Each row is a point. Each copy is the shape, with its points in the same order, stretched, turned, moved and blurred by noise. Some copies are also mirrored. Which?

Shape, 7 rows:
[[-28 -61]
 [-88  33]
 [  5  -3]
 [ -7  31]
 [ -3 -12]
 [ 27 -10]
 [ 38 -28]]
Copy 1:
[[-38 -61]
 [ 95 -76]
 [ 11   0]
 [ 55   6]
 [  2 -13]
 [ -9  17]
 [-36  19]]
Copy 1 is: mirrored
Copy 2:
[[-15 -43]
 [ 88   9]
 [-22  19]
 [  4  41]
 [-18   9]
 [-46  18]
 [-68   7]]
Copy 2 is: mirrored

Shape (8 x 3):
[[ 14  35  14]
 [ 43  28  64]
 [-37  58   8]
 [-17 -76 -68]
 [-48  31 -67]
 [ 15 -16 -71]
 [ 26  68  40]
 [ -8 -48 -20]]
Copy 1, 8 rows:
[[ -8 -23  42]
 [  1 -80  41]
 [-45  -8  80]
 [-27  29 -73]
 [-38  47  38]
 [  8  33  -8]
 [  0 -54  76]
 [-28  -4 -42]]
Copy 1 is: only turned
Copy 2 (8 x 3):
[[  7 -10 -13]
 [-40   5 -55]
 [-16 -30  39]
 [ 89 -74 -45]
 [ 24 -50  52]
 [ 84 -29 -18]
 [-36   6  -7]
 [ 39 -57 -30]]
Copy 2 is: mirrored

Shape, 6 rows:
[[-17 -39  21]
 [ 14   2 -18]
 [  9   8  55]
 [ 20   1 -24]
 [-56 -30 -47]
 [ 22   3  -9]]
Copy 1:
[[-18 -25  35]
 [ -2   5 -28]
 [-39 -44 -14]
 [ -2   9 -29]
 [-24  44  45]
 [ -8  -5 -30]]
Copy 1 is: mirrored
Copy 2:
[[-46  -9  18]
 [ 23 -18   1]
 [ -4  34  58]
 [ 27 -27   0]
 [-44 -24 -66]
 [ 24 -19  11]]
Copy 2 is: only turned
Copy 3 (6 x 3):
[[ 39 -38  -1]
 [-22  -5   4]
 [ 28  -3  67]
 [-34  -7   1]
 [ 31  -2 -74]
 [-25 -14  17]]
Copy 3 is: mirrored
Copy 4:
[[-48  -5   2]
 [ 20  -7  -8]
 [-17  41  54]
 [ 26 -18 -12]
 [-29 -15 -95]
 [ 22  -6   4]]
Copy 4 is: only turned
